Each row is a point. Each copy is the shape, with its points in the same order, turned, moved and blurred by noise. Is it also mirrored, or only turned?

Shape (7 x 2):
[[-24  35]
 [  7 -46]
 [-18  36]
 [-69 -16]
 [-26  26]
 [  3  13]
 [ 19  26]]
Copy 1:
[[ 24  21]
 [-52 -18]
 [ 24  16]
 [-34  61]
 [ 15  22]
 [  5  -7]
 [ 21 -20]]
Copy 1 is: only turned
Copy 2 (7 x 2):
[[-43  23]
 [ 45   2]
 [-42  17]
 [  4  74]
 [-34  27]
 [-14   3]
 [-28 -16]]
Copy 2 is: mirrored
Copy 3:
[[ 42   0]
 [-47   4]
 [ 38  -8]
 [ 13  56]
 [ 35   1]
 [ 12 -13]
 [  6 -36]]
Copy 3 is: only turned

Shape, 7 rows:
[[-28  21  30]
 [-14   3 -35]
 [-33 -13   4]
 [ 51 -21  31]
 [ 48 -16 -10]
 [ -9  66 -25]
 [ -3  20  30]]
Copy 1, 7 rows:
[[-43   3  13]
 [  3  14  61]
 [-14 -18  37]
 [ 35   9 -28]
 [ 48  24   7]
 [-35  67  50]
 [-26  14   1]]
Copy 1 is: mirrored
Copy 2, 7 rows:
[[-30  40 -32]
 [ 30   6  -6]
 [ -9  -4 -35]
 [-51 -18  42]
 [-16 -24  46]
 [ 24  61   7]
 [-33  25  -9]]
Copy 2 is: only turned
Copy 3 (7 x 3):
[[-37  41  -5]
 [-27 -31  -4]
 [-40   1 -30]
 [ 48  25 -35]
 [ 42 -14 -16]
 [-24   3  55]
 [-13  33  -2]]
Copy 3 is: mirrored
Copy 4 (7 x 3):
[[-26  35   9]
 [ 18  13 -32]
 [ 17  24   6]
 [-23 -53  18]
 [  3 -47 -19]
 [-36  33 -63]
 [-35   9   8]]
Copy 4 is: mirrored

Shape, 7 rows:
[[-44  15  35]
 [ -7 -27  24]
 [ 31  -2 -17]
 [-19  22  27]
 [  3  28 -65]
 [-39  14 -17]
 [  8 -64  -3]]
Copy 1, 7 rows:
[[ 29   5  20]
 [ -8  40  -2]
 [-24  13 -52]
 [ 26   3  -6]
 [-39 -46 -52]
 [-10 -25   3]
 [-54  54  -6]]
Copy 1 is: mirrored
Copy 2, 7 rows:
[[  4  20  55]
 [-28 -15  33]
 [ -3 -29 -20]
 [ 22   3  42]
 [ 28  27 -50]
 [ 10  45  10]
 [-57 -16   5]]
Copy 2 is: only turned

Shape (9 x 4):
[[ 34  -7  25  16]
 [ -7 -17  40  28]
 [-47  33 -15 -18]
 [-58  30   6 -12]
 [ 12 -37 -45 -40]
 [-42   9   4 -19]
 [ 20 -25 -51 -26]
 [-51  13 -13  -3]
 [ 17 -19   6  37]]
Copy 1:
[[ 17  24  -9   3]
 [ 47   5  15  -9]
 [-19 -71  29  39]
 [ 11 -63  42  33]
 [-68 -15  17 -34]
 [ -2 -39  43  12]
 [-59 -10   3 -30]
 [ -1 -63  31  15]
 [ 19   8 -18 -20]]
Copy 1 is: only turned
Copy 2 (9 x 4):
[[ 21 -10  -9 -51]
 [ 39 -31 -31 -20]
 [-32  10 -37  40]
 [-28 -10 -56  38]
 [-44 -22  47   0]
 [-20 -13 -34  19]
 [-26  -6  50 -10]
 [-11  -4 -23  34]
 [ 38  -4   0 -19]]
Copy 2 is: mirrored

Shape:
[[ -5 -11  24 -45]
 [-26  59   1  16]
 [ 38 -35  20 -45]
 [-47  18  -1  19]
 [ -7 -49 -56  10]
 [ -9  19 -30  -9]
 [ 39 -11   5 -33]
 [  5 -22  12  34]]
Copy 1:
[[-29 -28  25 -25]
 [ 11  -1  40  57]
 [-46   6   6 -56]
 [ 27 -23  11  36]
 [ 58   9 -11 -46]
 [ 23   5  39  -1]
 [-29  17  20 -39]
 [  3  15 -30   3]]
Copy 1 is: mirrored
Copy 2:
[[ 29   6  42   9]
 [ 68  15 -46   5]
 [ -3  26  64 -17]
 [ 44 -18 -31  23]
 [-23 -55  -4 -36]
 [ 42 -13 -12 -25]
 [ 16  31  44 -30]
 [-11  13 -20   9]]
Copy 2 is: mirrored
Copy 3:
[[ 46 -35  -5  32]
 [ 46  34 -16 -40]
 [ 22 -60  32  40]
 [ 18  30 -42  -7]
 [-42 -43 -36  -6]
 [ 21 -18 -25 -24]
 [ 31 -51  29   7]
 [-18  10  10  10]]
Copy 3 is: mirrored
